Each row is a point. The last column is the point's height on a tilted bowl or saddle (a function of degree 2), plus a little noise. Along how many of its main directions does it bend up, bend down or stay straight?

Points, 10 rows:
-8 59 6

19 27 61

-65 2 -34

-28 62 -29

-5 -16 36

66 -19 12

-61 22 -35

45 -4 48

-24 12 31

-7 -15 35
Directions: 0 up, 2 down, 0 straight

Points (15 x 4):
28 41 13 -39

-51 37 38 58

0 -23 -17 22

-35 44 -14 17

5 43 -22 -23

-18 -14 -5 26

66 2 -54 -35

49 -45 -67 24

79 -27 -39 -2

35 19 -36 -35

38 -1 -45 -22

32 36 28 -42

43 44 33 -61

-18 -45 3 51

-34 17 5 29
Directions: 1 up, 1 down, 1 straight

Points, 48 rows:
-31 -50 -9 -37 -55 -7 -39

-6 19 18 -4 -20 50 -26

1 -6 33 3 -34 -24 -14

-63 -10 -37 -11 12 -7 9

48 31 -16 8 -38 28 -43

84 -16 -7 21 -10 22 -62

-56 14 -8 -18 -51 -11 -4

45 70 -25 -19 -10 -28 -30

30 -49 -40 -34 -29 7 -65

0 13 -35 6 46 -4 -22

27 9 -23 11 -20 15 -30

18 -34 10 -10 -56 24 -52

37 14 18 8 -6 -7 -16

-35 -49 50 -19 -6 -44 -31

9 14 30 10 51 49 -39

-21 -1 -34 35 16 21 -26

14 -14 29 -44 6 11 -23

-10 5 -22 47 -12 -13 -28

57 10 10 -37 -2 6 -28

-2 -12 -7 -9 -24 28 -21

34 20 -30 -4 -56 12 -43

-3 13 14 33 55 -57 -33

29 58 -53 0 -24 39 -61

-60 -42 -37 21 -9 -29 -12

18 12 29 22 -1 76 -62

-8 22 9 14 -5 -10 -6

-7 -14 42 41 5 25 -33

-24 3 12 -50 48 35 -14

-3 49 -78 57 39 3 -90

-8 -22 4 -47 -56 -21 -35

27 -17 -34 8 -6 2 -34

-28 50 88 27 -39 -66 -42

-18 -33 -2 -10 9 50 -27

30 10 5 -8 -7 -5 -14

18 -17 -4 56 0 -32 -38

26 4 -2 -17 8 -16 -13

-28 5 -39 -47 21 17 -6

-3 -17 -16 13 50 1 -21

2 -35 -20 -15 7 9 -23

2 -18 -23 61 -2 -63 -48

8 26 -6 -49 51 -50 -28

27 -20 -49 30 3 43 -62

-21 21 26 -30 13 18 -1

-45 -18 1 -14 8 25 0

95 -26 6 -6 11 -20 -60

-92 -20 19 -12 17 -32 12

-49 -16 22 14 -9 6 -3

-11 -10 -33 30 18 2 -22
Directions: 0 up, 5 down, 1 straight

Points, 71 rows:
33 29 -6 -6 -13 45 -95 -26 -75

-28 -29 -36 -40 17 -18 -29 53 7

-36 -28 -46 5 -16 -44 91 -7 -24

63 -21 32 20 -19 38 -33 -58 -13

29 5 21 -11 -3 -2 -12 11 -5

85 -53 9 -2 52 -47 -25 2 -40

-41 33 14 37 5 3 28 44 -6

-6 -17 -24 43 -10 -6 6 16 10

-50 -19 28 58 -4 59 -6 41 45

18 14 -18 40 12 -66 -18 -11 -22

13 21 37 47 -3 29 -26 -16 24

41 -21 -40 21 -28 16 -11 41 -41

36 1 39 12 -43 36 2 20 -23

-14 -10 -34 27 16 -34 4 0 10

32 -80 30 -28 4 13 46 25 -25

-3 -7 29 -66 18 32 -4 16 -3

-53 -16 19 -43 -7 20 -19 -42 6

-4 19 -39 -14 -7 22 51 11 -34

22 -21 -39 -33 58 60 -25 6 11

20 -25 -1 -13 -5 -25 -18 -8 17

-22 14 -4 25 55 11 -36 -64 -17

25 -14 -50 10 -66 -23 11 -47 -26

-9 -27 -6 7 31 -53 -93 -32 -40

-19 55 59 -38 42 -35 8 -29 -28

-10 43 7 -11 3 16 -8 -12 -23

-5 -55 7 0 -25 16 -10 -2 17

1 40 -35 -17 0 -5 -11 33 -50

9 14 20 -18 12 -2 -43 -43 -8

-62 -33 -57 -2 -25 9 -5 -12 69

-21 -40 -23 -33 -39 -16 17 21 26

40 67 48 8 74 4 -33 -30 -19

29 11 -3 8 -23 -11 -30 -11 -24

-31 2 11 58 -49 -23 40 31 -28

-19 64 -28 31 -14 -53 11 -14 -74

28 -25 -36 0 -2 -19 47 -32 -9

44 -41 25 47 17 14 -36 -28 5

41 -23 -11 -14 -65 18 -26 -5 -31

45 18 -27 28 -11 17 -8 41 -56

-21 39 -31 -23 -40 0 -21 45 -55

22 -24 -4 44 43 -3 67 -20 -19

-24 13 23 -10 -28 3 -3 16 -15

38 -11 -24 47 -5 38 -2 -27 -16

38 -41 -8 -2 55 58 25 5 -16

38 20 -50 26 23 -2 4 37 -55

-11 32 -44 46 -36 -9 -16 -24 -38

-34 22 -14 23 1 43 21 17 19

31 39 2 -9 39 -11 -18 -55 -48

32 -19 -29 -21 0 -16 -31 33 -28

-4 -10 -9 -2 51 -36 -22 62 -54

-46 -45 -20 17 59 -2 -19 -34 9

-46 -81 -6 -32 -7 -72 25 23 39

-64 15 1 -2 26 -26 9 15 -13

-45 -35 48 -8 -51 -1 -37 31 -29

-44 11 33 -15 28 25 0 23 -2

-36 -3 -37 -43 -26 1 -38 12 26

-20 39 19 -25 8 -11 -4 -17 -24

56 17 -9 22 -4 23 -32 55 -68

18 30 -22 -6 -25 -17 11 -13 -43

21 63 13 -55 -21 39 10 -11 -79

-15 -11 -10 17 3 -18 3 36 2

0 -18 -16 50 50 12 34 33 6

16 15 11 21 15 5 -33 -65 -15

43 36 -27 7 -33 25 -35 33 -85

-2 47 38 -61 -22 -13 3 1 -44

-8 -16 1 7 14 17 22 -10 13

62 22 58 -19 -27 -13 10 -56 37

9 -23 35 47 31 -4 -16 77 -22

67 -56 16 -24 11 48 6 1 -15

-51 71 -55 3 -32 -35 19 1 -91

64 -27 34 -5 -18 -43 64 22 11

19 16 -20 -10 35 -3 -36 -15 -29
Directions: 2 up, 5 down, 1 straight

Points, 62 rows:
3 -16 -44 -46 -67 80 -33 19 14

12 -29 -9 4 -95 0 -2 47 -1

56 14 0 -13 14 -56 -6 22 10

26 9 -43 -28 -35 -20 2 0 17

8 4 -9 7 54 -58 9 10 47

15 18 36 10 -2 20 9 5 0

-57 -56 -13 -11 71 2 50 16 72

64 -33 7 42 17 -49 -22 41 26

63 -9 3 -8 -27 -6 17 24 -18

34 -1 10 41 29 11 8 46 20

7 35 -40 37 -3 66 10 13 39

-15 54 -8 -25 5 10 -61 -19 -72

29 -13 0 -4 5 -11 -52 10 44

6 23 32 9 -19 -50 29 -4 -51

11 5 18 -15 -40 -4 -60 -10 -38

1 4 0 3 -8 24 -17 -7 -2

-7 15 48 8 -27 -5 26 -32 -11

-63 -6 -9 -6 3 6 -20 -25 -39

13 -1 28 1 -32 40 5 34 18

-10 28 11 -30 12 7 18 -34 9

6 1 -30 -25 -39 0 -18 1 -9

9 8 -47 1 -29 -54 -9 -60 62

3 -22 -16 24 -58 35 -41 35 84

-33 38 28 -58 29 13 0 -17 10

8 33 37 13 26 10 0 -30 4

-10 -8 -8 -26 -23 1 -22 22 -11

-31 42 17 -24 20 -8 38 -28 28

-7 39 13 17 -26 -4 6 21 -27

21 -12 -12 35 18 -15 -26 9 52

5 -60 -15 21 -4 24 -50 -26 38

14 -26 44 -1 -21 -28 -28 -23 -49

7 14 -8 2 -38 35 -2 -4 2

30 13 -23 32 7 27 -11 -8 45

7 28 3 -5 11 9 30 -43 23

-54 -4 -30 42 -33 11 -18 29 -8

3 7 -40 -26 -17 -5 3 -22 -12

-9 -2 4 -3 -17 -23 56 -13 -36

9 -7 39 -41 22 44 33 17 58

-31 19 20 12 6 14 42 -25 15

-22 -6 24 -21 -16 16 -24 -3 -25

-18 29 9 6 11 -10 -5 8 -23

-5 -36 13 6 8 -37 13 21 -18

-20 12 -29 8 -1 -10 15 27 -41

2 27 9 39 -23 -42 15 -8 -25

18 1 -14 -23 -59 -21 55 3 -59

0 -32 32 -19 23 14 -10 16 36

-28 5 27 9 -3 -10 15 36 -35

-37 -18 -4 -61 -22 7 30 -15 -61

10 6 7 34 -45 6 -83 40 82

-13 -27 -7 25 35 -43 29 8 14

29 11 -7 11 -58 -14 -7 -2 8

-18 -7 -11 -40 -7 19 -24 -8 -29

25 -32 12 -23 -9 10 44 77 -45

19 49 -2 -34 -18 5 -26 15 4

29 19 8 -23 30 -5 2 6 35

23 -19 49 24 7 -7 2 -14 -23

19 21 -3 -5 -10 27 6 -3 12

39 -10 10 -4 13 7 -15 -3 23

-39 -2 -24 -21 -13 46 -13 4 -41

27 -21 -2 20 -39 37 20 -8 -23

-31 7 -13 -24 -3 -22 -25 -4 -28

17 -29 -43 11 -21 8 -3 11 10
Directions: 4 up, 3 down, 1 straight

Points:
4 39 -26 20 -39 -35 -43 12 0

-21 -8 22 -21 -39 17 -22 -13 11

-8 12 -8 20 16 -47 -8 -8 -19

44 0 -18 45 -32 -13 -19 46 -10

-23 1 6 -35 -46 -27 70 -61 -43

4 -2 -21 -28 9 -7 -20 -39 -13

0 22 -4 22 69 -10 -23 16 -29

33 48 44 36 36 -27 -27 -14 -16

-64 -31 29 -34 41 -8 29 44 15

-33 19 -48 -5 -9 -6 50 24 -48

-4 16 23 -4 57 -1 -17 -29 1

2 4 13 -56 40 -4 20 -34 51

-27 -45 -3 -20 24 -13 -33 0 11

-18 -13 9 -2 -16 -27 7 -6 2

-13 6 -29 -26 40 -13 -33 -6 4

-15 -20 1 18 -2 -34 41 44 -3

40 17 34 -9 49 -43 -10 46 14

25 40 29 -31 19 -45 20 5 39

-13 -2 24 -18 -7 -10 14 -8 19

32 -35 -53 -40 37 51 -20 -9 -11

24 -22 36 24 10 9 34 -95 -1

-13 30 10 10 0 10 -48 9 4

28 -11 16 39 -55 -4 92 -18 -74

-51 52 -24 -18 -39 31 -1 -22 -23

25 -21 34 -44 5 -5 15 -21 38

-10 -27 18 -23 -16 2 23 -16 8

56 -18 -2 -14 36 2 -2 43 2

-34 18 15 -4 45 30 -35 15 -19

26 4 -67 -2 -36 64 21 22 -95

6 25 -62 62 20 1 58 -36 -58

-13 -28 -34 37 19 -1 9 41 -18

-27 -1 -20 -14 -44 7 34 -3 -51

49 -22 36 5 -15 -42 -16 -20 -6

-28 -50 31 24 -27 -32 12 11 22

15 16 4 10 -5 -38 30 26 4

5 35 0 -29 -5 -21 -42 -9 1

-4 -29 -13 -22 -26 -7 3 -7 -16

5 -15 8 0 -29 -9 3 -24 -14

-27 -36 1 26 -21 58 10 22 -42

-21 66 -7 11 62 -15 26 34 -28

-9 31 60 10 8 -17 16 -19 44

-13 -27 35 -77 -17 44 6 -1 13

-16 -2 2 8 -28 -15 28 -22 -25

47 11 -2 26 13 -14 -2 -31 -31

-7 -18 7 -42 -10 27 5 -51 2

21 -19 -43 8 -17 67 12 12 -65

39 -5 10 50 9 8 -19 -25 -29

3 -2 6 36 24 1 -14 25 -14

17 14 -7 23 -9 -10 23 18 -17

18 6 4 16 -14 3 -9 3 -11

-26 19 -12 2 1 -33 -19 5 -1

-33 -23 24 2 43 50 -23 17 -20

23 23 4 0 -66 -27 2 -15 -31

-11 -18 -43 17 19 -2 7 -43 -36

-23 52 -18 -23 -40 28 28 1 -47

36 24 25 54 13 14 -73 -27 -24

-19 -31 -8 -19 -11 26 8 51 -21

-39 35 -7 31 -61 39 17 16 -48

-43 1 -13 -4 28 -16 -19 20 -4

-30 -18 -7 -22 21 2 -71 -10 -3

-11 -48 9 -64 -27 49 -7 28 -30

6 10 43 -4 -26 34 39 17 -1
Directions: 3 up, 3 down, 2 straight

Points (60 x 9):
7 -13 -10 48 5 12 -19 -11 -35

70 8 25 45 15 18 59 7 66

-20 -3 -5 8 1 -51 50 11 67

92 -12 -8 5 -46 22 52 -3 56

10 25 19 -42 25 13 -2 18 -23

-34 -19 19 9 5 37 -15 18 -20

-38 -54 6 -9 -1 -7 -12 -19 8

-29 61 -25 22 55 -9 -23 25 42

-6 12 13 57 0 -5 -14 31 -15

31 27 27 19 10 -16 -13 -4 -21

53 -8 -21 -6 -10 -5 6 22 1

25 10 27 1 -54 -65 -29 0 -38

-6 -38 -17 -10 -25 26 52 -28 47

-38 -21 18 5 -28 -4 -52 -47 1

-26 19 0 -26 -2 -39 63 9 68

-52 26 -13 -25 15 16 -48 12 19

-13 -19 -27 -24 10 -7 -48 -23 -5

3 -9 -2 15 -79 -13 -5 -25 1

3 5 -5 -24 11 -50 -3 10 -10

-64 2 -7 3 -27 -18 34 -4 56

68 -7 12 -63 -14 -15 -8 -30 -30

34 1 7 17 -75 16 18 -6 -6

31 -52 -4 -29 -22 0 23 -23 38

-11 23 -11 -22 -25 -18 -9 -29 9

23 15 7 -9 14 60 15 -37 -12

-19 27 4 -8 -16 39 16 48 25

-15 -6 -11 11 11 -14 41 21 44

-13 3 -29 5 22 -30 20 -17 26

-20 -1 -19 8 -37 -14 -6 -29 3

-2 6 -39 16 -29 -18 -34 -28 -37

3 -18 7 -21 -18 30 -57 29 -21

5 -3 -11 -23 10 29 -46 24 -13

-13 20 -3 1 -16 -4 17 -33 28

7 -3 35 -38 4 -31 8 8 -7

52 -37 10 -21 -26 7 -68 18 -43

-27 -51 -18 28 -4 -3 -23 2 -12

12 23 -13 66 -27 18 1 -6 -37

51 4 -39 -29 -2 -42 30 7 21

-30 -49 -39 59 -8 -15 -34 -47 -62

-8 55 6 -11 -34 -35 -21 4 -9

4 -13 -10 40 44 -57 39 9 95

-62 -7 13 -15 12 3 -51 -68 16

-30 18 35 10 38 21 32 -7 45

-22 41 9 -8 21 -73 -24 -45 32

26 -6 -46 9 -4 -21 -4 7 1

25 -8 52 -12 30 -20 22 5 7

-2 94 29 -8 18 -12 7 32 50

-29 50 -38 30 3 -13 -16 15 0

-95 -18 -14 49 -7 7 -3 -30 -26

13 -55 20 -18 -12 11 -19 -11 -11

35 -30 2 -15 45 -35 -20 22 -1

-30 -2 5 -37 6 7 7 6 3

40 38 3 -9 27 34 -13 8 -15

39 -6 45 16 26 -5 -6 94 -58

-15 18 9 -46 -11 16 -58 -20 4

28 9 -8 12 -5 -42 4 -9 5

67 -28 -18 -29 -21 26 32 16 37

7 20 27 -31 49 -3 -28 -4 -16

2 -24 -3 -15 -4 5 14 -18 12

-53 6 -39 -19 -20 6 -15 -8 9
Directions: 4 up, 3 down, 1 straight

Points (65 x 9):
-2 -32 6 -5 30 -13 -3 -87 23

-8 7 -1 17 48 -69 28 -16 42

-8 19 -10 -38 -39 -9 -48 -27 16

-3 38 7 -1 2 -24 15 -1 11

0 5 52 8 -22 -41 -2 -30 -14

-12 -31 10 -45 17 20 -33 -22 37

26 -14 -9 -19 -10 20 -1 55 34

-32 -44 24 18 4 -7 25 -41 7

-33 -40 -39 -9 22 16 -34 -41 44

-27 -45 -16 33 43 -30 11 -41 35

32 -7 8 71 40 -28 4 -18 20

9 8 -39 -48 3 36 -19 36 68

-15 -31 -74 16 -6 3 -27 23 57

-16 -12 -11 74 -56 56 37 -14 12

-15 4 -23 -22 33 -19 -26 -8 39

-7 6 -7 -5 1 -8 12 -32 5

-46 39 -8 -20 19 -1 18 36 44

-33 -65 -40 27 8 -24 57 -22 35

-9 35 7 1 28 11 3 -10 23

22 -22 1 -30 3 -37 16 -4 23

-15 29 -12 -36 51 -15 -28 46 78

30 -12 2 -18 -47 -13 7 -12 -1

39 -23 -20 -27 -8 -4 -6 -13 21

-1 -16 -73 -28 11 -10 -54 8 81

-20 -8 11 56 -12 26 -31 -4 -2

-29 22 -12 26 28 18 -30 45 42

-11 -2 24 10 6 72 5 -54 21

21 30 3 -17 -20 -7 -45 -6 10

-9 18 -33 -32 10 60 -12 43 73

55 -4 -33 27 -46 28 22 1 14

-95 -13 84 65 -34 43 4 29 4

35 59 22 -17 -10 -41 -17 1 9

9 -30 23 3 -49 28 32 -2 6

-20 -10 47 -16 15 9 -4 30 22

51 -10 -47 -31 -10 26 2 47 55

64 -6 -2 -4 6 -15 21 -25 17

-8 -50 10 32 64 -17 -46 4 40

-63 15 -23 34 2 4 -73 -13 30

7 -21 -6 -8 42 -3 34 -1 41

22 -16 -3 16 -16 32 19 10 11

33 -1 4 1 7 0 -36 25 21

-37 4 -59 -38 -4 29 -73 -24 74

25 25 7 58 -24 -42 -12 6 -12

-9 21 37 54 0 -7 -39 11 -10

-12 -21 -12 23 16 5 60 -10 16

-38 13 -32 -2 27 -22 16 71 61

-47 70 -9 0 8 9 -19 25 47

20 57 17 -20 -17 -52 -79 -13 4

17 63 -45 -9 -3 20 -20 15 64

-5 21 7 -15 -2 -19 32 -81 1

15 5 -9 36 17 -33 20 32 20

-16 36 23 -32 -23 40 -60 -13 31

17 -24 1 -17 -22 -13 31 -31 5

1 -28 8 -21 -8 83 -6 26 51

8 -1 -73 31 -27 -23 31 15 29

19 16 -13 3 9 73 -15 -65 36

3 31 7 -24 -21 3 24 30 23

6 3 -20 -26 -1 -18 -66 9 37

56 31 7 -38 -8 6 -3 -10 24

6 55 9 22 0 -2 -14 1 14

-38 -5 -35 -26 30 -33 -17 46 67

6 -7 -14 -21 -2 28 -26 -37 20

30 -12 -15 45 -31 -20 9 -61 -6

-2 -23 92 -17 20 -36 -3 -13 24

-20 -15 13 -79 -29 -58 7 -37 34
Directions: 5 up, 0 down, 3 straight

Points (67 x 9):
6 -21 -19 45 -16 -34 21 17 -18

-29 1 -24 23 -2 -57 -6 -5 -29

-24 -41 -7 13 -13 -43 32 -56 -25

25 -4 39 -22 -11 -7 -3 -13 -14

4 -30 0 4 28 37 5 13 18

-1 55 -1 -13 -71 24 8 22 -36

20 -53 14 20 71 11 15 4 -5

67 -7 5 -31 -2 -28 -10 5 -26

38 -28 22 -36 -32 -25 53 33 -41

39 -29 16 34 27 -9 -26 -2 -13

42 7 23 2 14 -30 4 2 -9

54 -24 -25 -1 -22 -6 22 32 -19

8 -55 -37 35 41 19 -1 -42 -5

12 -28 23 -23 -8 20 -15 -28 -7

-18 40 2 15 3 -35 -10 -30 -21

-45 -50 19 3 29 -47 -48 3 -56

51 -54 37 2 -9 -53 34 -94 -87

-3 -6 16 -27 -10 -37 -67 2 -54

-50 -28 -4 -46 -10 -6 0 -41 -19

27 -30 49 -57 19 -8 -16 85 -59

43 14 17 -3 -33 -39 -26 12 -34

6 -43 -26 -9 -1 -94 14 -70 -87

-7 -58 -37 -29 3 2 -19 -21 -19

41 -75 0 1 0 12 -3 49 -23

-52 -2 8 -14 32 -4 32 8 1

46 38 -29 -46 -79 -14 -40 -6 -79

-54 35 -1 -43 -95 23 -23 12 -67

11 32 10 -67 -30 36 -40 -18 -50

21 -42 -2 -22 18 -12 -7 19 -11

-28 -39 -57 45 64 -11 18 -6 -18

-21 -34 81 -14 17 -18 -9 17 -42

14 -64 -17 -14 -6 -10 -27 -84 -56

-5 -9 -2 -12 34 12 15 -38 8

16 20 -28 -64 -40 33 48 -29 -28

34 -1 -39 -50 58 25 -27 -6 -31

-26 -41 -16 -66 -69 51 -7 -21 -29

-46 -24 -12 30 11 7 22 50 3

7 5 39 10 5 -2 10 35 -5

20 35 2 16 -19 53 -58 -38 -36

71 28 44 47 -16 12 -28 23 -36

16 -22 -68 43 -41 -9 30 -21 -27

27 24 11 -7 -50 -3 59 33 -30

-22 4 -38 -4 -27 -32 -42 27 -41

10 -17 26 -42 -12 12 50 9 -7

-8 -3 -45 39 -15 18 -12 29 -4

-2 -21 -14 8 -14 -12 -41 -18 -20

19 -16 -20 -44 46 -42 -4 3 -31

41 -15 12 17 -1 -48 15 25 -23

27 -49 66 -26 -5 -8 16 27 -36

31 12 -17 55 -5 -76 -12 19 -49

10 39 -62 -12 36 44 -13 -72 -41

7 4 14 35 13 53 -60 -56 -32

-28 -22 25 8 46 -12 -17 -9 -10

-17 -10 -32 -8 9 28 11 -36 14

-17 -7 -37 1 21 -52 -54 -55 -65

-62 44 11 69 -18 -3 21 25 -34

-2 70 4 10 -6 37 44 -39 -15

-6 33 -13 -3 77 4 8 9 -12

-16 24 -38 -2 3 35 19 -21 10

11 50 -57 55 -31 -21 -60 -8 -67

-34 44 -21 -24 -32 -1 -14 -86 -51

-9 29 22 -4 29 -23 -4 -1 -9

-2 -43 30 -9 1 -32 47 0 -18

-8 13 8 7 -20 21 7 -22 8

-43 -37 19 -24 -20 -10 -49 -22 -41

37 -70 -16 31 7 -35 28 28 -36

49 3 -16 43 41 35 19 -7 0
Directions: 0 up, 7 down, 1 straight

Points, 62 rows:
-18 35 -9 70 -19 -2 -19 -36 33

-16 -4 68 -37 -36 6 28 18 16

-38 16 -33 9 -43 -20 45 35 18

29 -10 -9 -42 -4 -31 15 -2 36

66 -25 32 1 35 -26 -36 -38 59

-66 -8 -12 -51 30 9 3 -45 24

-33 -15 -9 30 -27 18 18 2 2

0 -73 -80 -16 20 -51 23 -42 95

1 -23 -39 -63 17 -6 10 15 41

15 -44 -31 52 18 -13 -15 24 43

-34 -10 -47 33 -13 -35 33 22 26

21 -25 6 43 37 -9 18 29 21

6 77 -12 -28 1 -5 53 -37 41

-13 35 15 30 -17 11 65 40 16

-9 -25 93 8 -33 12 4 38 27

2 15 24 -16 -13 14 -15 3 7

12 16 -9 4 30 9 31 3 9

-4 -21 4 -18 -41 -38 2 -4 23

14 51 -19 -18 24 31 -42 -19 36

15 -27 -24 2 16 4 -20 -13 24

-8 65 4 4 33 -34 3 19 21

26 -24 16 27 50 21 -10 39 12

47 47 32 -10 19 2 -82 -24 50

-17 -95 4 56 -26 20 33 23 54

-25 -24 17 -26 7 -13 21 53 13

-21 -10 25 41 2 32 0 9 -8

-24 -61 -7 51 -19 -6 -32 32 39

-19 2 3 -33 16 -8 5 -3 2

19 7 26 -30 -31 -30 -17 -23 35

3 -26 -10 32 -4 27 -55 2 19

-39 -40 29 0 5 17 2 14 -4

-4 -34 21 38 -84 8 27 79 80

11 -19 33 -3 30 16 14 -36 8

-27 -27 -23 -22 18 20 52 -18 5

7 -48 56 21 -3 -37 -26 -61 46

-16 5 7 -13 3 39 22 -31 2

24 28 -45 27 1 -27 21 -48 54

-23 1 -3 2 38 -43 4 27 10

10 1 -19 32 8 24 14 20 13

28 28 -10 -66 52 4 -13 16 54

24 77 8 -5 9 15 -36 -27 45

-43 13 -40 -4 22 -48 -6 -8 21

-3 -14 8 5 18 -35 33 -14 8

50 -2 43 -2 44 27 -33 -19 23

8 30 -4 -26 -19 25 3 56 32

-52 -76 29 55 64 -10 -10 -26 39

-7 -31 -44 4 -20 34 28 -25 27

8 -30 22 -2 7 -17 11 11 8

48 1 9 -3 -30 26 41 -13 35

-25 -13 56 20 11 18 -43 -4 -7

-57 -3 -8 -41 -6 -4 26 -35 2

-61 -1 4 -27 -14 -44 -1 33 16

-41 10 -17 11 32 53 -23 46 7

69 26 44 -7 -21 55 -27 -1 56

7 -49 20 40 5 -4 9 -6 13

25 29 36 36 -18 -17 -46 16 27

-14 -5 5 16 22 33 15 55 5

-15 -35 -23 -3 -29 51 -11 13 28

-24 -39 9 -47 16 18 36 40 19

-68 -23 2 -6 67 -7 24 -32 14

8 31 -42 -11 73 24 -35 -40 51

-6 -7 -26 -17 -32 -35 -6 13 29
Directions: 7 up, 0 down, 1 straight
